Rows are points. Each copy is the shape, with its points in the same order, stretched, turned, moved and blurred by noise. Some copies are also mirrored. Which?
In the rows, zero is written as 128.

Shape (8 x 2):
[[140  55]
 [129 124]
 [104 144]
 [119 137]
 [136 163]
 [158  99]
 [109 129]
 [137 128]]
Copy 1 (8 x 2):
[[192  98]
 [124 130]
 [117 156]
 [116 136]
 [ 85 121]
 [145  91]
 [119 144]
 [122 115]]
Copy 1 is: mirrored
Copy 2 (8 x 2):
[[ 33 128]
 [119 132]
 [152 114]
 [147 133]
 [171 152]
 [ 84 157]
 [135 123]
 [122 141]]
Copy 2 is: mirrored
Copy 3 (8 x 2):
[[205 146]
 [128 128]
 [102 143]
 [112 130]
 [ 93 105]
 [166 112]
 [119 145]
 [131 117]]
Copy 3 is: mirrored
Copy 4 (8 x 2):
[[162 180]
 [128 124]
 [ 95 116]
 [112 115]
 [118  85]
 [161 134]
 [107 127]
 [134 118]]
Copy 4 is: mirrored

Shape (8 x 3):
[[135  84  98]
 [161 141 161]
 [149 106  92]
 [148 151 143]
 [156 125 158]
 [111 132 120]
 [106 126 155]
 [100 103 109]]
Copy 1 (8 x 3):
[[168 113 188]
 [148 149  90]
 [159 138 183]
 [131 151 108]
 [157 137 100]
 [118 122 146]
 [124 106 111]
 [132 100 172]]
Copy 1 is: mirrored
Copy 2 (8 x 3):
[[162 104 122]
 [157 197 130]
 [170 118 143]
 [148 176 154]
 [156 184 119]
 [120 130 152]
 [115 156 129]
 [132 103 137]]
Copy 2 is: mirrored

Shape (6 x 3):
[[108 106 130]
 [ 80 157 122]
 [179 115 142]
 [106 157 172]
 [ 89 131  94]
 [144 117 128]]
Copy 1 (6 x 3):
[[152 154 119]
 [124 145 152]
 [176 110  95]
 [165 129 163]
 [114 153 124]
 [157 129 105]]
Copy 1 is: mirrored
Copy 2 (6 x 3):
[[111 110 108]
 [ 98 171 103]
 [148  91 170]
 [ 75 146 146]
 [128 148  85]
 [135 108 138]]
Copy 2 is: only turned
Copy 3 (6 x 3):
[[120 114 152]
 [131 174 160]
 [114  94  96]
 [ 93 176 137]
 [148 133 159]
 [119 105 119]]
Copy 3 is: mirrored
Copy 4 (6 x 3):
[[108  97 112]
 [134 126  70]
 [122 133 176]
 [103 163  98]
 [144  94  86]
 [125 116 138]]
Copy 4 is: only turned

Shape (8 x 4):
[[126  83  77 117]
 [125 176 145 145]
 [100 120 141  95]
 [152 161 121 175]
 [184 114 134  88]
 [119 137 105 176]
 [126 126 143 141]
 [139 151 110 146]]
Copy 1 (8 x 4):
[[126  80 131 112]
 [149 168 100 170]
 [133 151 125 109]
 [115 130  95 178]
 [ 80 127 179 152]
 [139 120  73 157]
 [117 146 109 133]
 [129 127 113 165]]
Copy 1 is: only turned
Copy 2 (8 x 4):
[[ 77 122 115 175]
 [177 123 148 130]
 [108  87 160 132]
 [178 145 109 146]
 [ 95 127 112 108]
 [157 132 115 172]
 [142 105 125 138]
 [149 140 128 149]]
Copy 2 is: only turned

Shape (11 x 6):
[[182 146 181 117  88 113]
 [117 146 111 136 127 111]
 [103 115 107 169 123 115]
 [141 135 120 154 148 110]
 [126 144 114 184 122 142]
 [139 161 162  97 106 155]
 [118  98 116 120 142 184]
 [112 113 113 110 156 131]
 [139 152 158  86 145 164]
 [182 146 186 101 114 144]
 [ 92 122 157 110 162 153]]
Copy 1 (11 x 6):
[[106 175 160 146  60  57]
 [122 168 109 113 140 152]
 [112 169 135 145 135 185]
 [114 170  98 157 126 145]
 [142 190 128 176 139 158]
 [147 132 163 108 123  77]
 [155  74 146 138 121 162]
 [123  99 110 118 138 159]
 [149  94 142 122 143  84]
 [126 132 160 148  83  46]
 [121  84 162 139 181 132]]
Copy 1 is: only turned
Copy 2 (11 x 6):
[[109  79 165 108 141 129]
 [147 133 141 133 121 107]
 [176 128 122 129 109 122]
 [156 125 126 120 146 105]
 [166 106 126 151 130 125]
 [ 97 106 146 153 133 140]
 [144 148 117 147 138 177]
 [136 163 113 128 130 131]
 [ 93 129 120 139 150 142]
 [ 93  95 150 119 158 142]
 [113 133  85 129 126 149]]
Copy 2 is: only turned

Shape (11 x 6):
[[123 145 162  99 116 156]
 [156 132 101 114 143 136]
 [155 139 110 128 156 152]
 [108 138  94 127  76 111]
 [143 108 150 110 142 158]
 [ 94 147 133 139 121 116]
 [ 89  96 161  92  88 130]
 [173 135 112 104 169 152]
 [100 164 122 120 115  83]
 [146 151 152 138 120 107]
 [117 100 135  91 104 148]]
Copy 1 (11 x 6):
[[152 170 136 102 137 164]
 [139 147 102 142 111 118]
 [130 157 117 138  89 126]
 [160 100 109 162 156 172]
 [121 153 124  96 125 119]
 [122 140 125 139 152 179]
 [137 137 113  86 196 156]
 [137 172 111 133  95 101]
 [142 151 127 172 167 177]
 [145 140 169 143 139 143]
 [143 141  99  98 158 137]]
Copy 1 is: mirrored
Copy 2 (11 x 6):
[[ 87 113 105 146  99 129]
 [105 169 155 130 113 130]
 [ 94 148 162 143 128 140]
 [179 166 127 145 104 127]
 [ 70 121 125 109 126 125]
 [151 117 118 167 128 107]
 [114 121  68 108 117 101]
 [ 68 162 160 130 115 131]
 [168 143 118 177 101  86]
 [132 110 147 141  91 104]
 [ 97 145  96 107 119 123]]
Copy 2 is: only turned
Copy 3 (11 x 6):
[[130  89 127 136  93  96]
 [180 132 111  96 145 140]
 [176 122 124  92 122 155]
 [171 191 114 170 144  79]
 [140  82 116 133 122 141]
 [114 158 132 135 106  92]
 [101 108 100 198 128  73]
 [181 101 113  67 135 159]
 [117 178 125 106 126  68]
 [133 120 154 116 126 108]
 [144 105  93 170 134 105]]
Copy 3 is: only turned

Shape (11 x 8):
[[111  72 119 125 100 139  84 154]
 [143 145 118 127 132 146 147  63]
 [123 144 127 108 130 139  83 137]
 [126 144 119 104  49 120 111  75]
 [ 71 109 127 132 149 150  98  82]
 [122 152 114 151 133 140 147 125]
 [121 157 132 159 153 130  95 117]
 [133 146 148 136 134 148 137 150]
 [118 147 172 128 148  62 116 136]
 [ 72 137 136 167  68 139 101 148]
 [135 162 162 167 145 142 137 120]]
Copy 1 (11 x 8):
[[123 186  94 126  92 129 103 149]
 [147 114 129 158 186 145 146 123]
 [ 92 164 132 124 136 116 116 115]
 [132 183 111 136 192 109 166 141]
 [112 107  69 157 160 130 111 129]
 [117 111 130 136 137 153 163 106]
 [ 91 115 125 147 145 134 134 133]
 [112 126 150 143 110 119 146  98]
 [108 107 152 122 117  62 141 146]
 [ 80 155  78 146 117 123 180 124]
 [106  93 143 173 131 120 160 113]]
Copy 1 is: only turned
Copy 2 (11 x 8):
[[113 142 125 137 150 155  95 177]
 [132  96 156 121 117 103 122 108]
 [119 124  99 149 128 135 127 145]
 [102  88 156 145  99 178 120 153]
 [ 77 121 109 117 124 118  90 128]
 [134 141 145 106 117 127 144 112]
 [131 119  96 110 123 127 125 110]
 [134 142 125 131 142 129 150 115]
 [129 147  98 154 129 158 101  85]
 [ 76 142 123  98 116 199 142 150]
 [134 121 122 107 138 126 149  87]]
Copy 2 is: mirrored
Copy 3 (11 x 8):
[[114 165 112  66 102 118  78 152]
 [152 145 118 145 155 111 169 102]
 [ 94 126 143 111 111 131 140  84]
 [145 191 151  71 111  97 213 153]
 [128 109 123  61 164 123 110  70]
 [121 117 112 145 123 148 152 132]
 [118 130 148 132 124 174 144  63]
 [117 100 132 156 108 137 131 132]
 [ 97 125 202 109 161 187 153 128]
 [136 115 133  65  72 136 158 166]
 [148 105 156 167 112 158 155 104]]
Copy 3 is: mirrored

Shape (14 x 9):
[[153 118 151 141 131 154  89 155 100]
 [117 113 129 104 136 131 108 133 121]
 [143 123 144 140 191  99 106 124 192]
 [124 140 130 133 151 135  79 123 108]
 [162 146 144  90 117 121 158 148  83]
 [114 116 157 147 159 119 125 145 104]
 [106 143 125 130 122 130  94 147 112]
 [153  87 133 111 101 146 169 135 115]
 [112 143 148 154 191 138 110  97 169]
 [147 119 183  93  92 152 143 130 110]
 [135 113 159 158 156  78 103  87 181]
 [157 127 131 129 136 145 114 128 132]
 [160 129 136 126  81 142 169 127  82]
 [117 143 151 165 161 107 109 137 201]]
Copy 1 (14 x 9):
[[126 133  94 162 119 156 130 151 121]
 [160 136 104 114  96 133 161 140 120]
 [139 160 122 112  68  99  83 138 154]
 [107 120 100 114  99 141 123 131 121]
 [182  82 147 168  88 145 157 132 145]
 [150 134 123 151 114 125  97 139 108]
 [110 124 124 111 112 142 153 150 124]
 [186 132 104 182 138 135 163 122 149]
 [133 128 119  66 121 122  85 129 154]
 [202  88  83 164 132 119 190 161 162]
 [139 126 109 124  75  62  97 128 150]
 [138 128 105 136 111 148 143 133 158]
 [163  92 132 188 138 151 164 116 156]
 [120 159 147  91 115  99  99 160 159]]
Copy 1 is: only turned
Copy 2 (14 x 9):
[[152 131 118 149 106  73 133 111 100]
 [144 101 100 140 142 119 135 122 116]
 [165  76 176 155 143 106 133 113 178]
 [124 103 112 139 146  91 134  96 127]
 [184 162 113 102 140 124 120 119  72]
 [148  91 122 129 101 104 113 108 105]
 [125 119  99 125 136  92 128 133 123]
 [160 138 113 148 113 149 131 131  70]
 [129  67 144 166 154 103  94  81 155]
 [182 157  76 156 121 132 110 120  90]
 [158  95 149 148 103 134 144 100 196]
 [150 125 136 161 141 104 134 111 124]
 [149 181 108 121 104 142 124 122  67]
 [147  90 155 154 125  99 101 133 187]]
Copy 2 is: only turned

Shape (13 x 9):
[[148  90 105 105  98 172 128 147 101]
 [143 127 129 102 119 137 123 175  82]
 [112  95 103 137 102 135  94 107 159]
 [152 143 137 110 126 124  92 100 152]
 [137 105 111 102 126 124 118 128 142]
 [164 144 122 143  91 133 101 175 127]
 [ 99 111 174 131  85 173  90 108 153]
 [157 145 180 122 142 104 108 174 169]
 [136 105 144 138 146 104 111 154 132]
 [110 106 163 148 113 143 163 146 107]
 [142 107 108  97 120 137  82 104 131]
 [124 162 103 132 123 170  90 137 132]
 [154 112 122 151 131 173 117 108 118]]
Copy 1 (13 x 9):
[[128 148 129 164 144 126 153 185 126]
 [128 178 158 157 134 112 145 154 124]
 [119 105 104 151 113 153 149 148 159]
 [153 117 129 137  93 114 160 132 163]
 [145 125 124 152 116 147 150 143 135]
 [115 125 173 166 122 108 162 156 155]
 [116 113  87 158 139 104 109 131 155]
 [149 109 152 172 111 115 112  95 121]
 [117 139 129 158 105 130 122 107 102]
 [ 94 155 103 129 142  96  99 103  65]
 [147 134 120 154 100 138 171 161 172]
 [132 111 155 146 109 131 128 176 185]
 [113 127 110 138 101 103 130 157 114]]
Copy 1 is: only turned
Copy 2 (13 x 9):
[[124 142 139 127 131  75 154 146 146]
 [ 80 153 131 164 106  73 151 115 123]
 [155  89 137 103 162 159 139 160 183]
 [118 118 170 104 111 175 160 150 131]
 [138 115 135 120 107 130 163 139 152]
 [ 73 160 173 136 143 116 169  92 165]
 [153 151 105 135 197 181 154 183 156]
 [ 82 175 132 144 108 166 223  69 145]
 [101 105 126 134 125 132 176  87 138]
 [142 143  72 157 171  98 133 101 116]
 [126  93 172 104 112 146 155 176 144]
 [ 66 163 142  90 128 123 102 159 156]
 [104 123 156  75 153 113 130 135 111]]
Copy 2 is: only turned
